Each row of a before or after table is a point. The points were changed in one or more steps. Then noise was added and the rows were shuffled. The steps act on columns, c1 being the first. Write out the steps. A step turns or swaps two columns, mirrors them in a line or flattens them onto one, adds a multiple of one to another, or multiplies or shifts one. Angles are multiples of 10 degrees, from the lower column toward the higher: turns from -170 to 170, lines from 10 to 170 but not 90. Use the fewest steps. Two steps may share a column if one is a turn and the other turns, adds or multiplies; they go together, in the order done. Otherwise the lowest column goes first.

Before, 8 rows:
[[-15 -88   3]
 [  8  45 -38]
 [ -4  12 -31]
 [  1  -6 -30]
 [ -2  38   8]
 [ -5 -50 -23]
 [-60  20 -31]
 [ 14 -44 -12]]
After:
[[ -6  38  -6]
 [ 22  -5  21]
 [  9 -89 -13]
 [  0 -45  19]
 [ 25  44  30]
 [ 63  20 -25]
 [ 21 -50  10]
 [ 25  13  18]]
Steps: turn c1 and c3 by 130 degrees

Before (12 x 8):
[[-21  48  27 -35  -3  -5 -37  45]
 [ -7  15  38 -41 -21 -48  16 -22]
 [-35  27  55  53  -6 -29 -47  29]
 [ 12  32  62  42 -45 -16 -37  43]
 [-25 -34  35  -1  22 -20 -21 -27]
 [-32  -9  38  -6   9 -17   1   7]
 [ 15  24  53 -37  35  -1 -44   4]
 [-72  75  -4  27  -5  -1 -20 -15]
 [ 12  -3 -15  19  36 -12 -22 -37]
 [-22 -18  59  41 -30  10 -42   8]
 [ 42  28   1  -3  -5 -55  54 -10]
 [ 20 -42 100  16  -9   7  10  -7]]
After, 12 rows:
[[ 31 -33  37 -10  21  -5 -21 -25]
 [ 48  75  -3 -29  -8 -54 -17  -7]
 [ 16  48  28  49  -3 -14 -37  32]
 [  5  32  60 -24 -46  17 -37  55]
 [  5  -3 -14 -30  35  17 -23 -28]
 [ 41  15  36  31 -20  28  15 -33]
 [-16 -42 100 -16 -10   9  13  -2]
 [ 41  27  57 -41  -4  -7 -47  44]
 [ 16  26   1   1  -9  68  52 -11]
 [-10  25  53  39  33  12 -43 -12]
 [ 32  -9  38   9   9 -17   3   5]
 [  6 -19  56 -35 -31 -24 -41  26]]
Steps: turn c1 and c6 by 130 degrees; mirror c4 and c8 in the line at 80 degrees

Before:
[[  9   2   0  -6  33  32 -15   3  28  44  62 -51   2 -49]
 [-13  10   5 -13  35  45   3  86  17  38  48 -32  27 -34]
 [ 50 -39  38  -1  30 -14  19  -7 -36  12  -1 -13 -23  50]
 [-14  16  48  38   4  53  18  38  12  16  34  28 -19 -73]
 [-14  21  -8 -35  39 -12  43   4 -16  21  55 -10   1  15]
 [-45 -33  34  40  -9  33  20  29  23  -1  52 -14  17 -46]
 [ 30 -10 -21  26  60 -46  27 -10 -16  -6 -23 -45 -29  32]
 [-49  -2  12  -8  82  75   8  37  -3  45  68 -45   6 -48]
 [  8 -36   3   9  -8 -29 -28  -7 -48 -13 -32 -19 -56   9]
 [-33  27  13  75 -15  51  10  27 -23  36  63 -17  33 -41]
 [  7 -51  -3  37  19   4 -35  -1  -3   7  -9  45 -18  -1]
 [ -2 -20 -10  46 -15  56  33  37  -6   8  61   3 -29 -26]]
After:
[[-33  26  -5  73 -16  49  10  26 -23  34  60 -17  30 -43]
 [ -3 -21  -3  44 -13  59  32  38  -7  10  61  12 -31 -26]
 [-46  -2 -30  -6  81  77   8  38  -5  45  66 -37   7 -46]
 [-11  15  50  40   2  53  19  36  12  17  35 -16 -19 -73]
 [ 50 -40  15  -2  29 -12  20  -3 -35  12   2 -39 -23  51]
 [-13  11 -22 -11  36  45   4  87  17  39  48 -23  29 -38]
 [-12  20 -14 -35  37 -15  43   4 -17  23  56  -2   1  16]
 [  7 -35 -12  10  -7 -30 -27  -6 -49 -16 -33 -18 -58   9]
 [ 32 -10 -47  28  62 -45  28  -9 -21  -6 -20 -14 -26  31]
 [-44 -30  10  37  -8  31  20  29  21   2  51 -33  16 -45]
 [  8   2 -40  -5  35  31 -19   3  26  45  61 -35   3 -49]
 [  7 -51  33  35  17   2 -36   2  -4   7 -11  30 -17  -2]]
Steps: turn c3 and c12 by -50 degrees

Before, 13 rows:
[[ 32  23 -12   5 -32 -18 -51  32 -29  11 -17  -8  23  -6  27 -37  46  37
  -22 -15 -47  15   3   9]
 [ 42 -27  17 -12 -10  -2  -1  52  20  22 -16  44   0   0 -23  36 -30 -26
    4  13 -36 -77   1 -38]
 [-15 -86  23 -27 -27   2  -3   1  44  19 -69   0  -5   9  44 -62 -14 -41
   34 -46   5 -41 -47  -3]
 [ 34  37 -33 -35 -16 -50   6  64  19  50 -31  -5  14 -26 -35 -73   4  16
  -42 -24  52  -1 -31  -3]
 [ 40  16  50   6  -5 -24  24  28 -79  55  29  68  56  20  -4 -31  -6   2
    4  26  20  33  20  18]
 [ -3 -11   4  -9 -21  -9  52 -25  23  22  -9  27  -5  31   8  -3  10   1
   42  29 -13  -2 -10 -24]
 [ -1  27  11  42 -15  -7  12 -55  -2  46  11  12 -29 -15 -73  13 -12  18
   35  64 -41  10 -46  39]
 [ 21   4  17   9   5  44  -7  22  35  23  17  54  28   9 -11 -39  26  10
   30 -23 -13 -34  28 -12]
 [ 47 -29 -11  -9  40  75  12  55  -3   6 -13 -49 -27 -55  47  -1  12   7
    7  63 -46   5 -20 -12]
 [ 45 -15 -35  85  12  60 -46  97  36  99  26   4  -5  32  47 -10   9 -31
   58 -64   9  16 -56 -12]
 [-26 -11 -42   1  27 -18 -28  -3  38  -3  43  29 -20 -20 -34 -37  32  21
   30 -17  -5 -27 -28  14]
 [ 43 -48   4 -42  26   9 -38  -3  25 -59  20 -39  19 -17 -37 -65 -11  20
    3  80 -17 -13   1   8]
 [-54 -40  10 -47 -48 -27 -49  -3  -4 -15  37 -21  17 -26 -37 -41 -16  36
   13 -49 -22  20   5  12]]
After (13 x 24):
[[-39   1  20   8  18 -43  -3   9  35  20 -29  54  25   7  -9  19  27  10
   32  28 -18 -32  11 -10]
 [-73  42 -33 -30  62   6   4 -15  19  47  40  -1  15 -22 -31  32   7  14
  -46 -54  51   5 -23  -4]
 [  4  30  10  41 -56  63  13 -10  -2  46  40  10 -32 -13 -74 -14 -12  19
   33  24 -46   9  22  39]
 [-27 -87  22 -32   4 -41   0 -27  41  16  59   6  -6   9  47  57 -19 -47
   30 -21  10 -44 -57  -4]
 [-34 -24 -18 -10  51  19  15  39  -4   6  23 -47 -25 -52  47 -27  11   9
    7  92 -51   6 -11 -12]
 [-49  15  46  11  26  35  26  -3 -81  52 -24  69  56  18  -1  -4  -5  -1
    4  -8  23  35  29  18]
 [-39 -16 -30  87 101 -81 -46  13  37  99  49  11   3  37  43 -20  10 -31
   58  21   4  11  42 -12]
 [-12 -28  10 -15  50  13   0 -10  22  29  -1  47  -2  -1 -26 -57 -28 -27
    4   3 -34 -76 -15 -32]
 [  2 -11   2  -6 -19  29  49 -23  24  15  11  27  -3  31  10  10  11   2
   47   9 -10  -8 -10 -25]
 [ -3 -12 -40   0   0  -7 -30  26  40  -5  18  32 -16 -22 -34  45  30  22
   30 -23   2 -29  46  12]
 [-48  22 -12   4  35  -4 -47 -33 -30   3  -4  -6  22  -4  24   7  50  36
  -22 -24 -47  11 -16   9]
 [-77 -50   3 -43   1  60 -39  27  27 -60  -2 -36  12 -15 -37  18 -13  22
    2  46 -17 -14  21   7]
 [  9 -38  10 -47  -1 -26 -47 -49  -5 -12 -13 -20  20 -29 -37  67 -17  40
   16 -47 -23  19  35  12]]
Steps: turn c1 and c16 by -140 degrees; swap c5 and c8; mirror c6 and c20 in the line at 60 degrees; turn c11 and c23 by 100 degrees
